Rows are points. Examples show where two turns around zero, p and q, send a point. Where does a point land after both, in the order given? Backwards means that the second turn is done in reverse. Each puzzle has new turns, and all numbers are rounded.

Turn p:
[ 3.2 -1.2] => [3.3 0.7]
[0.1 4.6] => [-2.4  3.9]
[-1.7 -3.1] => [ 0.2 -3.5]
[-1.6 -0.3] => [-1.2 -1.1]
Turn q:
[-0.3 -3.9] => [-3.0  2.5]
[-0.5 -0.1] => [0.2 0.5]
[3.3 4.8] => [ 2.0 -5.5]
[-1.9 -2.1] => [-0.6  2.8]
[-0.6  1.4] => [ 1.5 -0.3]
Where do these land?
p, then q: [ 1.7 -2.9] => [-3.0 -1.5]
q, then p: [-4.5  1.1] => [1.3 4.4]
p, then q backwards: [ 3.2 -0.2] => [-2.9  1.4]
p, then q backwards: [-0.4  2.1] => [-0.4 -2.1]

Turn p:
[-3.4  1.0  1.3] => [-1.9  1.5  2.9]
[ 2.3  1.0 -0.9] => [-0.2 -0.5 -2.6]
[ 3.5  1.1 -2.3] => [-0.2 -1.8 -3.9]
[-2.3 -1.0  3.8] => [1.0 3.3 3.0]
[-2.1 -3.6  2.3] => [2.9 1.1 3.6]
[ 1.9  1.5 -4.2] => [-1.7 -3.5 -2.9]
Turn q:
[-2.2  1.7  0.1] => [-2.0 -1.6 -1.0]
[5.9 1.3 1.2] => [ 2.4 -0.1  5.7]
[-3.7 -3.2 -0.4] => [ 0.3  1.1 -4.8]
[ 2.2 -0.1  1.7] => [ 2.1 -0.7  1.7]
[-2.3  0.3 -2.5] => [-2.7  1.2 -1.7]
Where do these land?
q, then p backwards: [ 1.4  3.0 -3.1] => [-3.9  2.1  0.7]
q, then p: [ 2.5 -0.4  2.5] => [ 2.6  1.4 -2.0]
q, then p: [-3.6  3.7 -0.7] => [ 0.0 -1.9  4.8]
q, then p: [-1.1 -2.1 -2.7] => [-3.4 -0.9 -0.7]
q, then p: [-2.1 -1.4  3.2] => [ 2.1 -3.2 -1.3]
p, then q: [ 3.0 -2.9  0.7] => [0.9 2.4 3.4]

Turn p:
[ 0.3 -0.8 -5.1 -4.7] => [-4.4  4.5  0.4 -3.0]
[ 1.7 -1.5  2.3  1.3] => [ 0.6 -1.1 -1.9  2.6]
[0.3 1.8 1.0 3.0] => [ 3.4 -0.7  0.7  1.0]
[-1.5  0.2  2.5 -0.8] => [-0.2 -2.8 -0.7 -0.9]
[2.5 2.7 2.6 2.8] => [ 4.9 -0.6 -1.8  1.1]
[-3.4 -2.4 -3.3 -1.6] => [-4.3  0.6  3.3 -0.8]
Turn q:
[3.8 0.8 0.9 0.2] => [3.1 1.5 1.4 1.3]
[ 2.7  1.7  3.2 -1.0] => [ 4.0 -1.0  2.0  0.2]
[ 2.1 -1.8 -0.9 -2.5] => [-0.6  1.9  3.3 -0.1]
[-7.3 -1.3 -0.2  1.3] => [-4.4 -3.1 -4.1 -3.3]
[-2.4  1.3  0.7 -2.5] => [-1.2 -3.4  1.1 -0.3]
[-0.4 -2.1  0.2  4.6] => [ 0.6  2.5 -4.0 -1.7]
[ 1.4  1.5 -3.8 -0.1] => [-1.4  1.4  0.2  3.8]
Where do these land?
p, then q: [-0.3 -1.2 -2.6  1.0] => [ 1.7 -2.0 -1.5 -0.2]
q, then p: [-2.4  3.4  2.5 -0.2] => [-3.1  1.2 -0.4  3.5]
p, then q: [ 3.5 -1.3 -1.7  1.4] => [ 1.3 -0.4 -2.7  3.1]
q, then p: [-3.7  0.8  5.1 -0.5] => [-5.5  1.4 -2.5  1.2]
p, then q: [ 3.0 -1.7 -3.4 -1.7] => [-0.6 -3.4 -2.1  3.2]

Turn p:
[ 3.4 -3.1 -0.2  1.3  0.3 -3.7 -0.1  3.9] => [-2.2  0.1 -1.5 -0.6  3.2 -1.3  5.7  0.4]
[ 0.8 -4.8 -0.1  4.2  0.2 -1.6  1.5  3.0] => [-3.7  1.7  1.6 -2.1  0.1 -0.8  5.6  0.7]
[-4.9  3.1  2.0  1.8  0.8 -0.4 -3.4  2.5] => [ 0.9 -1.6  4.9  4.8 -0.1  1.9  0.6 -2.3]
[-0.9 -0.2 -0.5 -5.1 -1.9  0.2  2.2 -4.3] => [ 2.6  1.9 -2.7 -2.4 -0.8 -1.9 -4.6 -2.3]
[ 0.7 -0.2  2.6  2.0  0.1  1.6 -3.8 -1.1] => [-2.5 -0.9  2.3  0.7  2.4  2.5 -1.9  1.0]
[-1.6  0.7 -0.9 -4.1  1.7  2.4  2.1  1.4] => [ 4.3  2.7 -0.5  1.5 -1.3 -1.7 -0.9  1.5]
[-0.5  1.2 -4.6 -3.3  1.1  0.8  1.0 -3.1] => [ 1.6  1.5 -4.6  1.0 -3.4 -0.1 -2.8 -0.2]
[ 2.0  2.4  1.4  5.2 -3.9  1.3 -3.1  0.6] => [-4.2 -6.0  3.0  0.3  0.8  0.1 -0.8  1.4]
[ 0.9  0.9  0.4 -2.0  1.7 -0.5  3.6 -3.0] => [ 3.3  0.7 -2.4 -3.2 -1.0  1.4 -0.9 -0.1]
Turn q:
[ 2.1 -0.9 -1.6  2.8 -2.7  1.8  0.0  1.2] => [ 2.0 -0.5 -2.9  1.0  2.5 -0.6  2.7  0.3]
[ 0.5 -1.0 -3.2 -3.9  1.9  0.3 -0.9  3.7] => [-3.5  2.9 -2.8  1.4 -2.8 -2.5  0.2  0.5]
[-2.5  2.6  3.3  0.1  0.8 -1.3 -3.3  2.3] => [-4.2 -3.3  3.1  1.6  0.4  0.1 -0.5  1.1]
[ 1.4  1.0  0.8 -1.4 -2.8  1.6  5.2 -5.9] => [ 5.5  3.9  1.4 -3.5  2.1  2.9 -2.0  1.5]
[-2.8  0.9 -1.9  1.1 -1.8 -2.4 -1.9 -0.9] => [-2.4 -0.5  1.2 -2.1  1.8  0.4  2.1 -2.6]
[-1.3 -2.1  2.6 -0.6 -1.4 -1.4  0.3 -0.1] => [ 0.9  0.0  3.3  0.5 -1.3  0.3  1.9  0.3]
[-2.2 -5.0  2.5 -2.3  0.1  5.3 -1.1  0.4] => [ 1.6 -1.4  0.3 -1.9 -4.8 -2.0  2.6  5.4]
[ 0.6  3.8 -2.4  6.2  1.5 -3.1  1.5  1.3] => [-0.1 -2.4 -1.2  1.8  4.9 -1.6 -2.6 -5.6]
[ 4.2  0.8 -0.1 -2.1  4.2 -0.8  0.2 -2.0] => [ 0.2  1.3 -2.3  1.2 -2.7  3.0 -4.4 -0.8]
Where do these land?
p, then q: [-1.3  0.1  5.2  1.6 -1.1 -0.6  3.1  3.5] => [ 2.9  1.5  3.3  3.5 -2.8  1.7 -2.8  1.6]
p, then q: [ 3.1  0.4 -3.4  1.5 -0.1 -1.4  0.3  0.0] => [ 0.2  2.3 -0.6 -1.5  0.1 -3.3  2.0 -1.6]
q, then p: [ 1.7  1.6 -4.0 -1.5 -2.1  1.3  0.4  1.9] => [ 2.1 -1.1 -1.8  2.7 -3.6  1.2  1.7 -0.3]
q, then p: [-3.5 -1.0 -1.7  2.8  3.7  0.8 -5.9 -2.9] => [-1.3  6.4 -1.2 -1.2 -0.3 -4.1 -3.2 -3.0]
q, then p: [-1.2 -2.1  1.5 -1.6 -0.2  0.4  4.8  2.1] => [ 0.6 -4.6 -0.2 -1.0  3.0  0.4  2.2 -1.2]
p, then q: [-3.5  3.1  0.4  1.6  3.5  0.7 -3.1 -4.4] => [ 1.7 -4.2 -2.8 -2.7  1.4  1.3  2.2  4.7]
p, then q: [ 0.6  0.4 -4.0 -1.8 -1.6 -1.9 -3.6  0.2] => [ 0.0 -1.7 -1.1 -2.9  0.9 -0.9  1.3 -4.8]
p, then q backwards: [ 4.0 -0.1 -1.6 -1.8  0.8 -0.5  1.2  1.3] => [ 1.3 -0.4 -1.9  0.8 -1.4  4.0 -0.5  1.2]
p, then q: [ 0.0 -0.3 -2.1 -2.1 -1.8 -3.5  0.0 -1.0] => [ 0.0  1.6 -0.9 -3.0 -0.1  1.5  0.0 -3.3]
q, then p: [-0.6  0.2  3.0  0.0  2.2  1.5 -3.1 -1.4] => [-2.0  2.6  2.2  0.6  1.5 -3.1 -0.5  0.5]
q, then p: [ 0.7 -2.4  6.7  1.4 -3.2  3.1  5.8  0.5] => [-0.2 -3.4  0.0 -2.5  6.2  0.2  5.3  4.8]
